Every row gives one point. To make a cloud, some directions were put in groups of two or more. Within a group, all points are equally far from the middle, so they leave a hole (a ring in 2 directions, a hollow ball in 3). The other directions are filled evenly. Then the cloud was stretched, turned, moved and blurred a little. How many holes are there, and how many directions does each take, smallest first?

Cloud (13 x 2):
0.44,-0.40
0.59,-0.14
-0.24,0.33
-0.29,0.29
-0.29,-0.37
0.60,0.05
0.59,-0.15
0.35,0.40
-0.03,-0.53
0.27,-0.51
0.49,0.27
-0.18,-0.46
-0.35,0.21
Holes: 1 (2)

Cloud, 19 rows:
-0.46,0.03,-0.05
0.08,0.34,-0.45
-0.21,0.04,0.58
0.21,0.10,0.37
0.41,-0.08,-0.95
-0.11,-0.42,0.50
-0.21,-0.48,-0.33
-0.19,-0.19,0.19
-0.04,-0.11,-0.39
-0.45,0.12,0.72
0.11,-0.22,0.18
-0.47,-0.33,-0.64
-0.13,0.18,-0.05
0.59,0.00,0.20
0.72,0.09,-0.24
-0.08,0.25,-0.70
-0.56,0.05,-0.25
0.24,0.45,0.55
0.08,-0.09,-0.78
Holes: 0

Cloud, 52 rows:
0.02,-0.43,0.21,-0.59,0.13,0.17
-0.06,-0.70,-0.19,0.11,0.39,-0.16
0.00,-0.12,-0.08,0.46,-0.52,-0.46
-0.47,-0.41,-0.22,0.55,0.01,0.35
0.20,-0.48,0.54,0.23,-0.04,-0.07
-0.44,-0.26,0.27,-0.20,0.43,0.25
0.48,0.36,0.56,-0.25,0.35,-0.40
0.31,0.14,0.20,0.04,0.61,0.39
-0.04,0.00,0.78,0.64,0.24,0.11
-0.11,-0.33,0.03,-0.50,0.27,0.45
-0.05,0.54,0.86,-0.09,-0.38,0.12
0.26,-0.05,0.10,-0.37,-0.47,-0.58
-0.33,0.22,-0.07,-0.24,0.20,-0.57
0.07,0.03,0.76,-0.04,0.14,0.48
-0.45,-0.01,-0.08,-0.23,-0.47,-0.04
-0.30,-0.05,0.59,-0.42,0.08,-0.47
0.02,0.09,0.37,-0.22,0.32,-0.83
-0.61,0.17,0.11,0.08,0.18,0.24
-0.48,-0.20,0.12,0.42,-0.34,-0.60
-0.53,-0.41,-0.28,-0.11,0.30,-0.16
0.15,0.32,0.24,-0.57,-0.41,-0.62
0.62,0.04,0.25,-0.54,0.09,-0.49
0.06,0.13,0.69,-0.64,-0.37,0.13
0.30,0.26,0.81,0.47,0.16,-0.08
0.34,0.27,0.36,-0.45,-0.09,0.54
-0.36,0.16,0.61,0.41,-0.67,0.07
-0.62,-0.31,0.37,0.52,0.22,0.15
0.31,-0.18,0.22,0.46,-0.40,0.16
0.07,0.45,0.53,-0.58,-0.20,-0.57
-0.77,-0.17,0.16,0.27,-0.08,-0.02
0.21,0.25,0.47,-0.17,0.14,-0.87
-0.13,-0.42,0.75,0.05,-0.06,-0.25
-0.29,-0.20,0.75,-0.31,0.08,-0.05
-0.12,-0.28,-0.50,-0.43,-0.03,-0.09
-0.20,-0.34,0.30,0.20,0.34,0.60
0.55,0.49,0.34,0.18,-0.31,0.05
0.29,-0.45,-0.28,0.11,0.57,-0.34
0.20,-0.04,-0.29,-0.74,0.31,0.22
-0.07,-0.15,-0.22,0.70,0.49,-0.50
0.65,0.49,0.51,-0.30,-0.02,-0.32
-0.08,-0.21,-0.03,-0.52,0.64,-0.23
-0.04,-0.17,-0.26,0.77,0.49,-0.36
-0.70,-0.20,0.07,0.60,-0.06,0.15
0.35,0.32,-0.31,-0.13,0.18,0.39
0.11,-0.29,-0.60,-0.31,0.16,-0.27
0.46,0.31,0.18,-0.36,0.07,0.51
0.62,0.32,0.54,-0.13,0.04,-0.57
0.57,-0.21,0.29,-0.18,0.16,-0.54
0.02,-0.15,0.13,-0.51,-0.25,0.49
-0.20,-0.06,0.41,0.62,-0.36,-0.73
0.41,0.27,0.08,-0.15,-0.37,-0.71
-0.46,-0.29,-0.40,-0.25,0.16,0.10
Holes: 2 (3, 3)

Cloud:
-0.14,0.19,0.05,-0.07,0.53,0.19,-0.50,-0.13
0.26,0.21,0.34,-0.18,-0.45,0.76,0.22,-0.02
0.11,0.17,-0.43,-0.38,-0.06,0.79,0.06,-0.52
-0.18,0.26,0.65,0.78,-0.20,-0.14,-0.54,0.69
0.47,0.05,0.48,0.02,-0.25,0.20,-0.09,0.50
0.21,0.00,0.39,0.47,0.32,0.02,0.31,-0.49
0.47,-0.11,-0.67,0.57,-0.29,0.01,0.07,-0.25
-0.15,0.36,-0.16,-0.16,-0.46,-0.11,0.51,-0.57
-0.17,-0.42,-0.45,0.47,0.55,0.23,0.07,-0.01
0.16,0.30,0.03,0.46,0.69,0.59,0.16,0.03
0.54,-0.39,-0.21,-0.22,-0.44,-0.12,-0.83,0.13
0.63,0.12,-0.25,-0.08,0.00,-0.39,-0.13,0.15
-0.90,0.55,0.66,0.37,0.15,-0.17,0.01,-0.19
-0.44,-0.06,0.50,1.10,-0.18,-0.25,0.21,0.24
-0.12,-0.04,0.18,-0.25,0.13,0.47,-0.44,-0.04
-0.28,0.39,0.58,0.19,-0.03,0.24,0.39,-0.20
0.04,-0.08,0.72,-0.07,0.81,-0.08,0.34,0.02
-0.54,-0.69,0.13,0.26,-0.28,0.22,0.14,-0.23
-0.09,0.30,0.40,0.07,0.33,0.03,-0.26,0.52
0.63,-0.66,-0.43,0.08,-0.09,0.08,-0.94,0.00
-0.36,-0.74,0.42,0.38,0.29,0.08,0.20,0.13
-0.30,0.37,-0.20,-0.15,0.62,0.61,-0.12,-0.79
-0.11,0.05,0.00,0.70,-0.39,0.57,-0.27,0.13
-0.16,0.15,0.22,-0.23,0.06,0.70,0.11,-0.44
-0.15,-0.16,0.12,0.23,0.58,-0.44,-0.16,-0.23
-0.35,-0.50,-0.08,-0.08,0.16,0.09,-0.10,-0.34
0.43,-0.07,-0.26,0.21,-0.43,-0.40,0.46,-0.18
-0.05,-0.22,-0.83,0.71,0.50,-0.16,0.01,0.11
0.26,-0.20,0.08,0.13,0.79,-0.09,-0.26,-0.34
0.00,0.17,0.48,0.26,-0.21,0.65,-0.08,-0.35
0.11,-0.69,-0.27,0.24,-0.51,-0.12,0.47,-0.10
-0.08,-0.19,-0.54,0.59,-0.39,0.07,0.18,0.34
0.35,0.14,0.06,-0.38,-0.40,0.41,-0.09,-0.04
-0.15,-0.11,-0.04,-0.43,-0.24,0.09,-0.73,0.15
0.43,-0.05,-0.35,0.10,-0.78,-0.24,0.12,-0.39
0.16,-0.07,-0.08,0.31,-0.92,0.04,0.31,0.22
0.50,-0.02,-0.84,0.59,0.39,0.13,0.13,-0.25
0.08,0.33,0.23,-0.63,0.34,-0.47,-0.05,0.01
0.40,-0.32,-0.54,0.04,0.44,-0.05,-0.20,0.12
0.30,0.13,-0.18,-0.30,-0.38,0.51,0.25,-0.37
0.81,0.65,0.19,0.41,0.31,-0.34,0.23,0.25
0.35,-0.31,0.56,0.55,-0.41,-0.47,0.40,0.49
-0.31,-0.11,-0.25,0.47,0.08,-0.33,0.52,-0.25
0.01,-0.92,-0.04,-0.14,-0.16,-0.44,0.01,0.13
0.19,-0.23,0.17,-0.33,-0.39,0.14,0.21,0.09
0.23,-0.22,0.01,0.31,-0.63,-0.30,0.32,-0.38
-0.09,0.46,0.05,1.12,0.42,0.16,0.11,0.56
-0.19,0.05,0.54,0.37,-0.30,-0.23,0.08,0.38
0.36,0.07,0.22,-0.28,0.22,0.23,0.11,-0.52
0.34,0.35,0.05,-0.36,-0.16,0.61,0.16,-0.38
0.02,-0.35,0.26,0.11,-0.08,-0.62,0.14,-0.57
-0.26,0.41,0.37,0.62,-0.90,0.50,0.46,0.18
0.15,0.28,-0.18,-0.06,-0.42,-0.02,-0.84,0.09
-0.33,-0.31,-0.05,0.28,0.32,-0.43,0.61,0.00
0.60,0.31,-0.51,0.30,-0.01,-0.29,0.56,0.16
0.00,-0.26,0.23,0.93,0.08,-0.52,-0.34,-0.47
-0.27,-0.18,0.79,-0.25,-0.77,-0.38,0.58,0.21
0.32,-0.22,-0.49,-0.04,0.11,0.59,0.27,0.53
0.13,0.10,0.43,0.17,-0.65,0.47,0.40,0.37
0.29,-0.19,-0.35,0.08,-0.20,0.35,-0.65,-0.08
0.12,-0.18,-0.12,0.42,-0.70,-0.32,-0.38,-0.13
-0.36,-0.28,0.37,-0.40,-0.17,0.55,0.50,-0.19
0.13,0.30,0.09,0.40,0.03,0.43,-0.01,0.25
-0.04,0.46,0.76,-0.36,0.38,0.30,0.28,0.10
-0.63,-0.44,-0.19,-0.14,0.06,0.46,0.21,-0.19
-0.38,-0.04,0.05,1.03,-0.17,0.23,-0.09,-0.15
-0.18,0.11,0.26,0.32,-0.36,-0.26,0.22,0.42
-0.72,-0.08,0.11,0.42,-0.08,-0.30,0.01,-0.47
0.08,-0.35,-0.21,0.39,-0.57,-0.11,0.68,0.22
-0.32,0.18,0.62,0.71,-0.16,0.14,-0.24,0.60
-0.55,0.67,0.00,0.16,0.41,0.00,-0.17,-0.32
-0.16,-0.24,0.38,0.27,0.69,-0.06,0.06,-0.20
-0.25,0.38,-0.35,0.62,0.71,0.95,-0.04,-0.05
Holes: 0

Cloud (104 x 9):
-0.34,0.08,0.39,0.78,-0.28,0.24,0.11,-0.48,0.65
-0.53,-0.52,0.05,-0.29,0.24,-0.28,0.16,0.31,-0.37
-0.23,-0.65,-0.17,0.12,-0.05,-0.14,0.49,0.49,0.29
0.34,0.46,0.36,-0.38,-0.50,0.28,0.28,0.34,-0.02
-0.32,-0.29,-0.18,0.24,0.11,-0.12,0.69,0.46,-0.01
-0.02,-0.60,-0.20,0.31,-0.51,-0.01,0.26,0.40,0.24
-0.33,-0.12,0.11,-0.35,-0.06,0.64,-0.05,-0.28,0.66
0.37,-0.18,-0.12,-0.14,0.47,0.07,-0.22,0.51,-0.01
0.20,-0.57,-0.45,-0.11,-0.40,-0.25,0.34,-0.03,-0.03
-0.59,-0.60,0.24,-0.19,-0.47,-0.11,-0.21,-0.22,-0.38
-0.36,-0.58,0.43,0.30,-0.33,-0.67,0.54,0.30,-0.13
-0.17,0.22,-0.11,0.54,0.42,0.73,0.37,-0.47,0.67
-0.17,-0.04,0.11,-0.44,0.41,0.32,0.05,0.07,-0.26
-0.38,-0.23,0.06,0.09,0.37,-0.25,-0.71,0.09,-0.35
-0.48,-0.23,-0.60,0.40,-0.23,0.28,0.30,-0.02,0.67
0.21,-0.23,0.72,-0.12,-0.29,-0.15,0.39,-0.19,-0.06
-0.09,0.06,0.00,0.38,-0.46,0.69,0.29,-0.19,0.51
0.03,-0.68,-0.39,0.21,-0.08,-0.11,-0.17,0.48,0.00
-0.48,0.01,-0.47,0.19,-0.64,0.04,-0.48,-0.14,-0.27
-0.32,0.01,0.16,0.44,0.42,0.37,0.48,-0.15,-0.16
-0.62,-0.61,-0.08,0.23,0.36,-0.02,-0.11,0.25,0.59
-0.08,-0.07,0.79,0.60,-0.45,-0.18,0.25,-0.34,-0.20
0.04,-0.20,0.20,0.63,-0.02,-0.66,0.11,-0.14,0.35
-0.17,-0.03,0.37,0.20,0.48,-0.22,-0.13,-0.51,0.48
-0.54,-0.23,0.26,-0.62,-0.41,-0.48,0.32,0.33,0.12
-0.23,0.46,-0.03,0.11,-0.23,0.21,-0.10,-0.40,1.05
-0.62,-0.25,-0.49,0.65,0.32,0.12,0.17,0.00,0.56
0.24,0.74,-0.32,0.04,0.27,0.13,0.04,-0.19,0.87
-0.24,0.11,0.34,-0.37,0.45,0.42,0.17,-0.26,0.23
0.28,-0.39,-0.28,0.16,0.20,-0.59,-0.38,0.29,0.07
0.16,0.19,0.01,0.10,0.22,0.50,0.95,-0.24,0.49
-0.25,-0.42,0.50,0.14,-0.21,0.29,-0.24,-0.05,0.74
-0.74,-0.40,0.53,0.40,-0.35,0.15,0.78,-0.21,0.60
-0.20,0.34,0.57,-0.33,-0.10,-0.36,0.33,0.54,0.00
-0.08,-0.54,-0.01,-0.43,-0.32,-0.23,0.14,0.53,0.49
-0.02,-0.58,-0.12,0.17,-0.10,-0.38,0.45,0.55,0.33
-0.03,0.22,-0.96,-0.57,0.20,0.25,-0.06,-0.08,0.56
-0.54,-0.41,-0.20,0.46,0.11,0.37,0.04,-0.45,-0.04
-0.03,-0.04,0.40,0.52,-0.13,-0.66,0.49,-0.12,0.28
-0.26,0.25,0.00,0.24,-0.12,-0.07,-0.38,0.38,0.46
0.12,-0.04,0.61,0.45,-0.67,-0.33,0.37,-0.24,-0.23
-0.16,0.52,-0.61,-0.01,0.07,0.30,-0.30,-0.55,0.12
-0.81,0.07,-0.19,-0.34,-0.29,-0.55,0.61,0.01,0.29
-0.49,-0.26,-0.29,-0.48,0.02,-0.42,-0.13,-0.22,-0.40
0.36,0.55,-0.17,-0.50,0.39,-0.11,0.17,0.35,0.45
-0.49,-0.58,-0.19,0.64,-0.11,-0.13,0.02,-0.08,0.94
-0.20,-0.64,-0.11,0.28,-0.04,-0.12,0.23,0.46,0.65
-0.17,0.03,0.33,-0.07,0.46,-0.25,-0.24,-0.26,-0.22
0.12,0.60,-0.62,-0.33,0.00,0.00,0.67,-0.49,0.33
-0.25,-0.09,0.09,-0.60,-0.23,0.40,0.28,0.05,0.95
0.12,0.56,0.09,-0.25,-0.19,-0.39,0.19,-0.24,0.58
-0.66,-0.03,-0.49,-0.35,0.13,0.44,-0.22,-0.47,0.57
-0.25,-0.10,-0.34,-0.13,0.30,0.11,-0.65,-0.31,-0.23
-0.19,0.22,0.71,0.40,-0.21,0.29,0.54,0.29,0.29
-0.34,-0.18,-0.55,0.55,-0.06,0.10,-0.02,-0.62,-0.01
0.00,-0.44,0.04,0.30,-0.32,-0.67,0.43,-0.08,0.71
-0.26,0.34,-0.28,-0.53,0.03,-0.07,0.03,-0.64,-0.04
-0.46,0.30,0.13,0.27,-0.40,0.50,0.01,-0.39,0.68
-0.29,-0.07,0.45,0.17,0.36,-0.24,-0.42,-0.20,0.35
0.69,-0.10,-0.23,0.03,0.20,-0.21,0.14,0.01,-0.34
-0.13,0.24,-0.37,0.07,-0.61,-0.08,0.05,-0.55,-0.27
-0.85,-0.47,-0.29,0.66,-0.03,-0.37,0.16,-0.36,0.36
-0.10,-0.02,-0.84,0.16,0.16,-0.44,0.65,-0.06,0.39
-0.41,-0.54,-0.17,-0.46,-0.17,-0.38,0.54,-0.27,0.26
-0.36,-0.10,0.08,0.65,-0.18,-0.75,0.13,0.00,-0.06
0.22,0.15,-0.57,-0.25,0.55,0.05,-0.27,-0.51,0.67
-0.07,-0.30,0.50,0.12,0.14,-0.76,-0.12,0.12,-0.30
-0.37,-0.50,0.06,-0.19,-0.34,0.23,-0.23,0.16,0.67
-0.10,-0.20,-0.27,-0.29,-0.19,-0.79,-0.33,0.25,0.31
-0.36,-0.12,0.09,0.58,-0.41,-0.76,0.16,0.02,-0.06
-0.15,0.18,-0.75,0.25,0.30,-0.44,0.54,-0.41,0.21
0.44,0.17,0.10,0.16,0.31,0.17,0.89,-0.14,0.75
0.60,-0.21,0.29,-0.18,-0.56,-0.28,-0.30,-0.07,0.03
0.09,0.32,0.16,0.28,-0.54,-0.04,0.26,-0.58,-0.29
0.48,0.64,-0.44,0.09,-0.08,0.17,-0.24,-0.25,-0.15
-0.19,-0.31,-0.30,0.36,-0.27,0.62,0.25,-0.05,0.08
-0.05,-0.55,-0.45,-0.52,-0.18,-0.53,0.21,0.21,0.18
-0.64,-0.73,0.34,0.26,-0.10,0.03,0.06,0.29,0.56
-0.01,-0.26,-0.32,-0.21,0.22,-0.65,-0.34,-0.06,-0.52
-0.36,-0.38,0.75,0.51,0.17,-0.08,-0.19,0.05,0.23
-0.34,0.44,0.37,0.02,-0.10,0.49,0.99,-0.24,0.81
-0.30,-0.41,0.05,0.11,0.16,-0.81,-0.36,0.03,-0.03
-0.41,0.42,0.25,-0.27,0.58,0.18,0.10,0.25,0.25
-0.31,-0.07,-0.11,0.21,-0.56,-0.28,0.73,-0.61,0.49
-0.36,-0.28,0.86,0.15,0.14,0.15,0.54,-0.11,0.76
-0.61,-0.64,0.32,-0.03,-0.03,-0.73,0.11,0.18,-0.15
-0.69,0.16,0.40,0.12,0.04,-0.19,-0.37,0.21,0.21
-0.40,0.53,0.34,0.11,0.29,0.22,-0.27,-0.04,0.38
-0.49,-0.27,0.72,-0.29,-0.19,0.08,0.11,0.27,0.49
0.38,-0.15,0.20,0.27,0.09,-0.40,-0.23,-0.17,0.47
-0.19,-0.34,-0.37,0.35,0.18,0.24,0.34,0.32,0.00
0.39,0.27,-0.64,-0.78,-0.06,0.10,0.05,-0.04,0.01
-0.38,0.07,-0.75,-0.04,-0.22,0.20,-0.17,0.20,0.22
0.01,0.32,-0.08,0.36,0.52,0.40,0.61,0.15,0.40
0.08,-0.40,-0.70,-0.20,0.22,-0.40,0.42,-0.23,0.28
-0.14,-0.68,0.32,0.34,-0.26,-0.01,-0.07,0.57,0.33
-0.38,-0.38,0.17,0.17,-0.51,0.22,0.82,0.08,0.27
0.31,-0.28,0.09,0.41,-0.72,-0.28,0.24,0.34,0.18
0.12,0.46,-0.04,-0.11,-0.13,0.00,0.01,0.18,0.93
-0.95,-0.03,-0.11,0.37,-0.29,0.25,0.50,-0.68,0.58
-0.44,-0.48,0.41,0.35,-0.39,-0.52,0.49,-0.43,0.56
0.16,0.62,-0.56,-0.35,0.28,0.23,0.67,-0.03,0.28
-0.45,0.05,0.04,0.38,0.20,0.13,0.41,0.02,-0.57
0.09,-0.07,-0.61,0.49,0.40,-0.22,0.29,0.12,0.60
Holes: 3 (2, 3, 3)
